Each point is reached from the start by the listed moves, each made once or not at all, plus a little noise. Is the number of moves made odd or even? Then give how often each move was made.
In the rows, 128 means zero.

Moves:
(1): [123 123  84 136]
(2): [ 73 186 208 126]
Start: [130 126 139 138]
Points:
[ 69 180 175 139] -> even (1, 1)
[ 79 182 214 135] -> odd (0, 1)

Moves:
(1): [144 137 122  81  97 116 131 161 136 182 117 128]
(2): [130 130  98 148 135 156 126 110 146 133  97  76]
(3): [133 189  98  91 218 145 116 103 184 111  95 131]
(4): [148 109 144 146 122 119 128 145 164 104  72 136]
(5): [ 92 157  83 112 142  92  57 155  99  99  76  91]
(6): [129  97  98  95 129 120 160 139 124 104 131 140]
(7): [136 133 132 113 142 104 145 137 140 121 145  80]
(8): [118 153 117 127 123 196  93 195 152  94 162 130]
(9): [ 84 105 101 138 131 100 130 155 187 133 149 138]
Start: [176  78 202 138 135 151 124 122 150 146 249 153]
Points:
[213  70 217 106  88 123 117 165 191 169 189 168] -> even (1, 0, 0, 1, 0, 0, 0, 0, 0)
[190  36 187 128 129 140 149 158 187 108 200 176] -> even (0, 0, 0, 1, 0, 1, 0, 0, 0)
[106  52 100  95 142  73  79 187 164 106 225 141] -> odd (0, 0, 0, 0, 1, 1, 0, 0, 1)
[193  49 136  87 109 166 169 145 173 183 206 117] -> odd (1, 1, 0, 0, 0, 1, 0, 0, 0)
[168  92 166  95 116  89  62 189 166 149 124 120] -> odd (1, 0, 0, 1, 1, 0, 0, 0, 0)
[125 130 116 147 161 203   8 200 163  89 211  70] -> odd (0, 1, 0, 0, 1, 0, 0, 1, 0)

Moves:
(1): [136 137  99  69 111 120 141 139 118 125 153 146 110 109  70 149 131 114
 111 131 128]
(2): [119 130 144 125 116 142 142 125 156 147 146 129 108 130 136 152 124 148
 133 130 121]
(3): [145 120 172 130 127 145 130 157 115 154 131 118 128 126 104 132 110 122
 133 103 154]
(4): [114 145 131 136 133 119 117 116 152 125 137 145 105 128 109 114 152 110
 138 119 137]
(5): [144 150 137 142 138 121 100 123 132 143 154 125 126 106 136 137 128 158
 115 133 125]
(6): [137  99 134 134 129 106 121 154 158 125 113 121 119 153 113 137 123 115
 123 125 104]
(7): [116 104 114 126 159 152 136 137 128 115 153 135 123 129 133 134 122 130
 122 131 129]
(8): [122 127 119 124 137 116 137 144 111 120 129 129 128 133 114 109 148 137
 125 105 133]
(9): [136 128 128 112 121 121 119 151 130 144 108  98 127 143 102 169 153 123
 168 148 122]
(10): [108 144 120 125 143 136 135 149 123 135 116 125 131 155 134 133 104 139
 118 135 146]
(11): [143 124 105 157  84 151 109 134 114 152 148 133 151 116 128  84 126 140
 141 151  92]
(12): [132 124  96 148 131  93 115 122 127 124 154 149 134 146 139 138 131 113
 125 121 134]
(13): [112 101  92 178 105 134 138 129 133 128 124 118 124 128 118 150  98 137
 132 168 144]
(14): [118 143 114 136 146 131 145 105 150 128 148 139 138 144 114 118 119 132
 132 147 124]
(15): [130 123 131 139 132 111 130 141 151 142 133 105 116 123 149 128 104 129
 133 124 122]
(16): [128 122 138 139 156 116 131 135  90 154 127 124  95 138 129 129 137 116
 112 142 117]
(17): [126 125 125 127 123  92 118 159 134 139 147 160 155 119 130 138 135 136
 102 170 143]
(18): [143  97 124 100 124 141 118 114 137 144 132 132 118 124 116 115 112 151
 136 141 144]
(19): [164 138  88 152 148 151 164 136 141 137 112 114 133 116 121 114 162 101
 119 139 125]
(20): [136 124 120 131 127 135 133 124 126 130 101 159 148 121 148 130  94 112
 157 118 107]
Start: [127 118 124 124 129 115 118 117 130 116 115 129 111 148 123 130 156 129
  91 156 149]
Points:
[119 138  20 146 146  89  83 146 181 134 234 193  94 181  47 125 140 125
  63 199 118] -> odd (1, 0, 0, 1, 1, 1, 1, 0, 0, 1, 1, 1, 0, 1, 0, 0, 0, 0, 0, 0)
[181  87  48 100 174 114 191 201 176 161 151 159  98 190   7 205 162  70
 129 146 119] -> odd (1, 1, 1, 0, 0, 1, 1, 1, 1, 0, 0, 1, 0, 1, 0, 0, 0, 0, 1, 1)
[140 147  41 149 151  18  81 192 148 195 201 130  56 210  21 146 171 117
  97 200  96] -> even (1, 0, 0, 1, 1, 1, 0, 1, 1, 1, 1, 1, 0, 1, 1, 1, 0, 0, 0, 0)
[188  81  60 123 215  75 142 188 185 204 231 234  59 147  15 155 168 104
  54 189 151] -> odd (1, 1, 1, 1, 1, 1, 1, 1, 0, 0, 0, 1, 0, 1, 0, 1, 1, 1, 1, 1)

Moves:
(1): [126 124 135 142 139 134 136 102 137 140 133 120 113 121 144 138 143 103
 117 136 132 118 131 116 135 127 105]
(2): [135 125 133 128 159 120 121 123 113 128 128 135 133 139 131 123 120 139
 134 102 127 138 122 118 131 131 148]
(3): [133 141 131 106 109 146 108 137 138 116 127 133 114 122 132 136 127 143
 130 148 121 114 130 132 126 131 142]
(4): [145 105 144 145 141 113 119 120 136 128 121 127 153 113 144 117 139 109
 126 134 126 131 117 135 154 124 130]
(5): [133 129 137 140 118 122 123 135 130 126 129 139 131 124 126 139 135 117
 120 121 127 137 140 132 131 105 117]
(6): [ 98 132 146 107 134 127 119 119 121 118 131 114 133 109 131 144 116 144
 147 111 129 130 125 134 139 115 113]
(7): [122 138 125 137 134 126 128 122 130 123 131 131 124 120 117 134 119 130
 134 125 137 119 120 135 141 123 130]
(8): [123 133 135 124 131 131 125 137 119 128 125 140 139 124 126 120 133 137
 131 129 123 135 125 127 120 127 136]
(9): [140 110 131 110 128 137 134 126 153 104 117 130 128 127 118 151 111 140
 101 139 137 125 120 132 131 131 128]
(10): [113 126 156 142 110 119 123 153 129 129 142 136 133 131 123 125 136 145
 123 129 103 138 124 125 131 142 140]
(11): [124 120 128 139 142 129 125 110 123 127 133 115 131 133 119 134 133 143
 130 117 117 125 119 124 110 127 128]
(12): [124 129 152 126 119 110 122 147 119 128 121 136 124 132 118 128 138 129
 141 130 133 127 127 126 139 142 129]
(13): [148 126 123 136 150 116 106 132 109 141 137 133 136 134 116 126 138 130
 155 131 156 144 131 123 142 146 117]
(14): [141 116 133 122 132 131 137 130 125 132 142 142 131 138 126 101 131 111
 143 115 138 137 137 134 121 135 123]
(15): [130 133 120 100 116 123 134 118 126 123 123 128 128 114 112 137 126 126
 113 127 126 136 143 118 121 122 120]
(16): [120 118 131 135 132 129 127 138 127 124 121 126 134 118 117 144 109 128
 113 120 119 120 135 123 119 131 130]
(17): [124 121 141 131 121 129 133 129 112 124 141 118 128 137 129 128 121 135
 146 140 125 124 137 140 130 132 133]
(18): [128 129 130 133 114 125 126 133 134 126 117 139 122 127 120 131 127 114
 137 129 120 139 131 115 132 117 123]
(19): [123 132 115 141 147 107 135 126 128 136 134 120 120 115 121 140 128 117
 145 120 113 124 119 147 122 120 121]
(20): [122 128 140 111 134 127 129 131 138 126 129 123 133 128 118 129 121 125
 128 129 131 125 131 106 125 104 137]
(21): [120 130 139 116 113 112 125 135 136 150 120 150 152 133 131 130 133 122
 140 123 143 125 148 102 141 135 134]
(22): [125 125 116 129 121 142 151 140 140 123 131 126 120 124 127 136 127 122
 139 119 136 114 142 126 146 120 135]
(23): [138 123 132 132 121 128 129 132 121 122 134 125 129 120 136 122 120 138
 138 130 127 126 117 132 127 130 133]
(24): [130 123 130 133 118 127 120 138 117 116 135 133 130 128 129 131 136 121
 123 133 130 136 118 131 125 130 126]
Start: [152 129 132 108 116 113 121 121 125  93 137 114 145 123 129 147 145 122
 138 129 127 119 149 120 139 136 120]
Points:
[164 107 221 110 104  66  63 133 107 118 142 149 186  92 124 152 204 139
 173 152 124 128 154  73 177 182 124] -> odd (1, 0, 1, 1, 0, 0, 0, 1, 0, 1, 1, 1, 1, 0, 1, 0, 0, 0, 0, 0, 1, 0, 1, 0)
[112  96 218  63 124  63  97 133 157  66 110 148 212  73  81 202  95 133
 127  89 117 136 156  56 197 103 144] -> odd (0, 1, 0, 1, 0, 1, 1, 0, 1, 1, 0, 0, 0, 0, 1, 1, 0, 1, 0, 1, 1, 0, 0, 0)
[174 130 182  64  65  93  78 178 109 108 151 187 178 115 102 124 165 139
 197 137 134 162 182  77 146 170 134] -> odd (0, 0, 1, 0, 0, 0, 0, 1, 0, 1, 0, 0, 1, 1, 1, 0, 0, 1, 0, 0, 1, 0, 1, 0)
[ 61 126 206 108 111 106 114 148 128  81 176 110 159  74  99 221 133 147
 191 116  96  72 159  98 155 109 140] -> even (1, 0, 1, 0, 0, 1, 1, 1, 0, 1, 1, 0, 0, 0, 0, 1, 1, 0, 1, 1, 1, 1, 0, 1)
[120 124 249  59  23  74  82 204 137  61 126 171 198  60 109 182 168 122
 182 129 112 136 174  72 204  85 143] -> even (0, 0, 1, 1, 1, 1, 0, 1, 0, 1, 0, 1, 0, 0, 1, 0, 0, 1, 0, 1, 1, 1, 1, 1)
[140  79 198 159 164  98 118 126 126  72 193 109 153  98 114 170 143 102
 176 102  91  90 138 120 165 122 155] -> even (1, 1, 1, 1, 0, 0, 1, 0, 0, 1, 1, 0, 0, 1, 0, 1, 1, 0, 1, 1, 0, 1, 0, 1)
[180 123 145  40 114  89 101 166 132  68 129 167 163  95  82 192 129 129
 189 122 157 136 162  65 164 117 154] -> odd (0, 1, 1, 0, 0, 0, 0, 1, 1, 0, 0, 0, 1, 0, 1, 0, 0, 1, 1, 1, 1, 1, 1, 1)

Moves:
(1): [120 179 106 140 126 131 122 113 143 124 130 152 109 104 123 142 146  98
 115 112 150 115 147 141]
(2): [142 121 133 130 136 135 123 129 136 127 127 114 127 110 123 125 111 134
 121 126 115 132 129 139]
(3): [131 109 103  91 118 142 119 133 121 140 150 129 143 119 125  99 110 144
 130 148 142 129 134 141]
(4): [128 130 117 124 144 117 116 144 126 101 129 130 137 132 136 133 147 122
 118 131 142 122 115 134]
(5): [124 119 118 125 136 134 124 132 139 127 126 136 130 123 122 138 120 125
 127 124 130 110 142 112]
(6): [116 142 135 136 148 132 119 128 112 131 131 118 126 124 137 126 137 135
 118 138 117 122 127 119]
(7): [133 148 143 125 125 160 112 149 138 127 123 131 144 131 142 127 141 139
 129 122 127 142 160 134]
(8): [132 124 139 127 134 133 137 106 125 125 125 108 128 116 147 117 137 124
 124 133 116 126 132 118]
(9): [145 120 121 113 127 148 148 111 123 132 146 127  95 121 144 105 120 132
 130 105 110 117 115 126]
(10): [122 123 142 115 125 111 118 131 105 134 113 132 137 138 139 106 101 121
 119 110 131 150 127 122]
(11): [134 135 141 129 117 120 117 128 122 128 126 160 141 129 120 118 151 123
 126 123 118 107 134 137]
(12): [127 131 138 121 148 136 123 139 118 121 121 129 133 103 103 115 140 117
 124 118 132 126 127 115]
(13): [123 136 131 123 112 118 129 127 141 142 155 136 122 135 131 135 132 135
 112 122 142 142 138 126]
(14): [146 132 123 127 139 125 137 129 130 142 119 125 152 148 126 123 148 101
 118 118 124 141 123 148]
(15): [124 146 116 125  92 140 131 117 129 120 129 121 131 134 108 135 113 126
 133 127 113 131 113 116]
(16): [150 129 126 120 135 128 112 139 134 150 122 114 123 118 135 119 130 108
 147 136 128 123 133 107]
(17): [110 142 112 142 140 108 116 105 145 109 142 125 134 109 138 153 144 116
 133 108 105 121  98 130]
(18): [121 132 137 117 144 133 138 129 123 122 128 136 141 116 127 123 123 142
 127 132 119 117 116 128]
(19): [126 126 118 130 128 115 132 130 140 116 125 126 130 124 125 114 129 122
 133 129 112 107 143 124]
(20): [142 118 138 129 135 131 115 138 115 126 140 130 131 136 130 135 117 126
 131 119 137 121 140 126]
(21): [132 141 126 100 149 113 127 122 110 129 115 123 115 130 135 133 132 111
 129 139 121 125 146 128]
(22): [115 115 130 125 136 139 121 107 166 114 141 136 138 120 115 110 134 127
 141 128 110 126 123 103]
(23): [141 128 116 137 144 106 102 130 112 134 134 139 148 108 139 128 119 128
 125 128 124 136 146 123]
(24): [138 131 130 107 143 115 106 119 129 125 113 128 132 110 139 115 130 140
 128 110 155 103 124 107]
Start: [117 113 128 148 112 136 128 138 148 131 136 123 135 132 119 131 119 140
 125 127 122 112 112 135]
Points:
[130 161 106  46 106 106  67 105 156 129 137 139 213 117 155  80 147 102
 101  78  97  87 160 116] -> odd (0, 0, 1, 0, 1, 0, 1, 1, 0, 1, 1, 0, 1, 1, 1, 0, 1, 0, 1, 0, 1, 0, 0, 1)
[115 204 102 104 112 156  82 133 164 113 133 164 221  61  80  79 145  88
  95  65  79  94 133 176] -> even (1, 1, 1, 0, 0, 0, 1, 0, 0, 1, 1, 1, 0, 1, 1, 0, 1, 1, 1, 0, 0, 0, 0, 0)
[ 84 186  85 108 149 115  60  82 165 122 190 132 186   7 119  61 127  91
 114 110  70  87 121  56] -> even (1, 0, 1, 0, 0, 1, 0, 1, 0, 1, 0, 1, 1, 0, 1, 1, 1, 1, 1, 0, 0, 1, 1, 0)
[151 172  60 110 103 103  56  92 171 170 168 148 200  63 132 108 115  64
  92  76  95 113 147 130] -> odd (1, 1, 1, 0, 1, 0, 0, 1, 0, 1, 1, 0, 1, 1, 1, 1, 1, 0, 0, 0, 0, 0, 1, 0)

Moves:
(1): [127 131 151 133 122 135 138 142 137 132 148 120 121 129 134 118 105 120
 128 119 125 148 123 144 132 122]
(2): [115 110 130 152 106 166 121 116 109 123 113 128 136 133 117 107 140 117
 139 137 135 137 143 145 124 131]
(3): [135 126 134 142 133 129 124 117 136 134 143 142 113 142 116 124 136 118
 125 139 133 137 124 121 135 123]
(4): [121 139 124 120 131 132 135 111 122 110 151 123 124 120 137 121 129 161
 153 132 107 120 148 116 121 147]
(5): [125 128 128 124 123 116 129 121 116 124 107 129 100 130 124 116 131 111
 119 136 125 128 133 123 136 118]
(6): [137 130 133 110 122 125 123 143 116 122 127 120 131 142 146 127 129 138
 115 111 114 130 122 134 129 152]
(7): [126 110 127 132 125 108 134 125 136 140 111 110 120 125 133 119 135 125
 116 129 133 131 126 127 145 131]
(8): [128 145 112 113 138 119 117 130 155 139 159 122 125 141 123 161 114 139
 124 104 117 132 133 140 135 124]
(9): [129 145 120 136 113 130 120 134 118 130 125 132 123 129 130 140 124 123
 126 122 147 130 108 126 119 133]
(10): [131 116 138 132 112 167 134 119 124 129 118 133 132 122 103 132 121 116
 136 130 130 123 148 117 131 139]
(11): [129 119 105 140 135 126 153 105 135 130 144 121 135 117 109 132 135 132
 106 126 127 110 130 136 139 105]
(12): [130 129 130 121 123 129 123 126 126 140 128 129 120 130 137 120 123 119
 135 130 132 119 118 131 120 123]
(13): [134 118 147 130 129 123 128 124 123 132 131 125 120 128 134 137 133 117
 145 139 132 122 138 126 113 135]
(14): [123 147 131 121 135 114 150 146 109 152 126 118 122 122 150 127 125 127
 130 123 104 128 117 118 106 137]
(15): [129 127 133 130 138 122 110 126 121 131 144 128 126 122 139 131 130 110
 129 123 118 114 130 108 117 121]
(16): [149 129 132 123 130 115 128 142 151 141 146 123 141 155 135 136 110 116
 107 128 125 128 132 136 125 130]
(17): [123 125 111 150 125 135 122 119 125 128 130 135 129 119 130 146 111 142
 121 130 139 136 126 128 121 123]
(18): [117 125 131 133 128 129 123 119 109 111 119 128 115 117 119 129 131 127
 170 136 120 116 124 116 143 124]
(19): [131 144 125 146 123 136 116 137 131 108 116 134 105 121 100 111 133 148
 149 138 126 147 118 122 137  92]
(20): [128 116 137 136 121 126 117 109  98 142 142 152 142 127 143 134 122 122
 125 148 154 126 135 125 114 129]
(21): [140 130  86 128 113 131 129 117 115 129 107 119 123 105 141 135 133 134
 125 124 134 137 122 128 120 124]
(22): [140 131 131 125 147 125 135 116 143 131 146 131 127 148 117 137 129 114
 138 118 128 130 134  99 114 110]
(23): [127 125 129 126 118 127 133 118 139 124 126 146 127 127 125 125 135 132
 135 124 129 130 131 128 132 122]
(24): [132 137 149 130 143 105 131 116 128 131 132 116 131 135 149 133 136 123
 129 131 129 121 123 124 126 129]
Start: [135 137 129 154 134 135 138 126 122 136 147 135 141 117 149 138 132 106
 109 155 131 133 122 127 132 118]
Points:
[133 136 158 187 125 134 145  71  49 164 170 140 133 100 203 134 137  52
 177 157 127 140 122  80  82  87] -> even (1, 1, 0, 0, 0, 0, 0, 0, 0, 0, 0, 0, 0, 1, 1, 0, 0, 1, 0, 1, 1, 1, 1, 1)
[123 134 137 205 128 134 114  63  54 166 181 153  65 108 123 132 150  56
 168 197 117 115 130 101 116  44] -> even (0, 1, 1, 0, 1, 0, 0, 1, 0, 0, 1, 1, 1, 1, 1, 0, 0, 1, 1, 1, 0, 0, 0, 0)
[182 193 144 145 127 143 162 101 184 139 249 120 118 168 131 167  90 124
 126 102 101 137 126 116 129  85] -> odd (1, 0, 0, 1, 0, 1, 0, 1, 1, 1, 1, 1, 0, 0, 0, 1, 0, 0, 1, 0, 0, 1, 1, 1)
[146 214 109 167 164  86 175  69 145 142 214 140  66 141 122 157 150 125
 135 139  94 139 114  71 124  50] -> odd (0, 0, 1, 1, 1, 0, 0, 1, 1, 0, 1, 0, 0, 1, 0, 0, 0, 0, 1, 0, 0, 1, 1, 1)
[203 154 155 149 169  79 175 109 127 206 233  90 114 155 219 158 119  37
  86 127  97 122  99  95  72  94] -> even (1, 0, 1, 0, 0, 1, 0, 0, 0, 0, 1, 1, 1, 1, 1, 1, 0, 0, 0, 0, 1, 1, 0, 1)
[185 150 121 194 101  70 140  69 148 193 193 134  68 134 160 159 116  66
  83 167 179 160  97 143 139  39] -> odd (1, 0, 1, 0, 1, 0, 1, 1, 1, 0, 1, 1, 1, 0, 0, 1, 0, 0, 1, 1, 1, 0, 1, 1)
[120 127 143 231  84 212 111  42  31  97 137 176  88 102  94 141 127  95
 223 212 165 140 168  60  99  90] -> odd (0, 1, 0, 1, 1, 0, 0, 0, 1, 1, 0, 0, 1, 0, 0, 0, 1, 1, 1, 1, 0, 1, 0, 0)
[137 151  43 188 119 145 166  41 104 106 171 144 119  72 135 179 136 147
 160 141 137 118 121  79 117  82] -> even (0, 0, 0, 1, 0, 0, 0, 0, 1, 0, 1, 0, 0, 0, 0, 0, 1, 1, 0, 0, 1, 1, 1, 0)
